Every row gives one point. To make a cloud, some directions were put in groups of two or more. Within a group, all points are equally far from the middle, so they leave a hole (a ring in 2 directions, a hollow ball in 3). The other directions are filled evenly. Then the cloud was stretched, turned, moved and blurred a little. Count the holes, and give their numbers of directions, smallest first.
In the rows, 128 means zero.

Cloud (21 x 3):
[[ 58 123 147]
 [ 86 184 140]
 [144  80 173]
 [171 136 167]
 [168 118 109]
 [ 88  73 144]
 [142 154 189]
 [158 122  91]
 [ 59 131 157]
 [ 97 118  79]
 [134 186  88]
 [143  80 175]
 [174 146 116]
 [131  80 186]
 [ 63 155 132]
 [157 112 188]
 [102 167  75]
 [101  98  91]
 [175 130 158]
 [160  92 135]
 [146 122 197]]
Holes: 1 (3)

Cloud, 29 rows:
[[ 96  85 186  87]
 [145 114 128 192]
 [141  78 150 134]
 [122  77 158 119]
 [110 187 165  71]
 [ 56  78 152 149]
 [164  80 134 166]
 [ 90 179 140 121]
 [ 44 125 111 166]
 [123 170 118 159]
 [182  88 143 133]
 [ 83  83 149 157]
 [169 189 187 154]
 [136 158 155  65]
 [137  87 153 102]
 [129 101 110 198]
 [109 129  98  92]
 [ 91 122 186 145]
 [ 73 158 197 131]
 [116 161 143  73]
 [204 101 107 126]
 [153 174 128  95]
 [182  82  99 134]
 [108  75 116 101]
 [135 124 102  96]
 [136 159  79 180]
 [180  89 142 168]
 [ 56  81 138 161]
 [156 166 133 179]]
Holes: 1 (2)

Cloud (51 x 6):
[[130 133 153 116  73  62]
 [107  93 181 144 134 100]
 [119 161 138  91 198 103]
 [150 158 128 171 146  48]
 [ 55 138 140  42  87 130]
 [ 98 139 167 152 192 101]
 [104  93 158 172 153 101]
 [171 103 106 149 162 107]
 [ 75 142 110 139 190 145]
 [ 99 166 174  38 106 101]
 [148 100 208 133 128  90]
 [114  86 116  78 177 119]
 [ 67 161 137 147 172 125]
 [146 141 157 237 152 124]
 [180 147 129 172 154 165]
 [110 169 155  58 143 145]
 [115 191 118 109 148 175]
 [102 181 145  76 128 170]
 [130  67 122  96 139 142]
 [127 107 211  80 137  99]
 [153 124 196 178 117 142]
 [ 88 169  72 160 136 121]
 [164  96 126 112 120 119]
 [124  66 151  77 116 116]
 [120 160 111 171 128  71]
 [146  68 123  94 150 117]
 [ 93 185 168  97  88  99]
 [ 90 125 198 119 142 109]
 [ 81 142  94  56 146 139]
 [122  96 124 133 179 189]
 [153  91 120 151 167 164]
 [ 64 101  74 101 170 160]
 [153 184 177 110  98 121]
 [108 166 141  81  72 118]
 [100 122 174 171 179 113]
 [ 80 103 109 119 183  96]
 [ 85 133 131 177 200 159]
 [ 69  76 140  85 103 160]
 [127 141 117 223 138 121]
 [ 64 147 128 164 181 152]
 [159 113 163 199 174  70]
 [143 106 180 153 106  96]
 [106 197 154 137 154  67]
 [111 135 130 219 108 142]
 [200 131 228 141 136 100]
 [176 103 209 107 147 109]
 [118  89 125 134  81 161]
 [111 105 139 166  81 131]
 [159  93 139 131 135 153]
 [ 93 101 107 189 195 172]
 [ 99  88 122  97 150 186]]
Holes: 2 (2, 2)
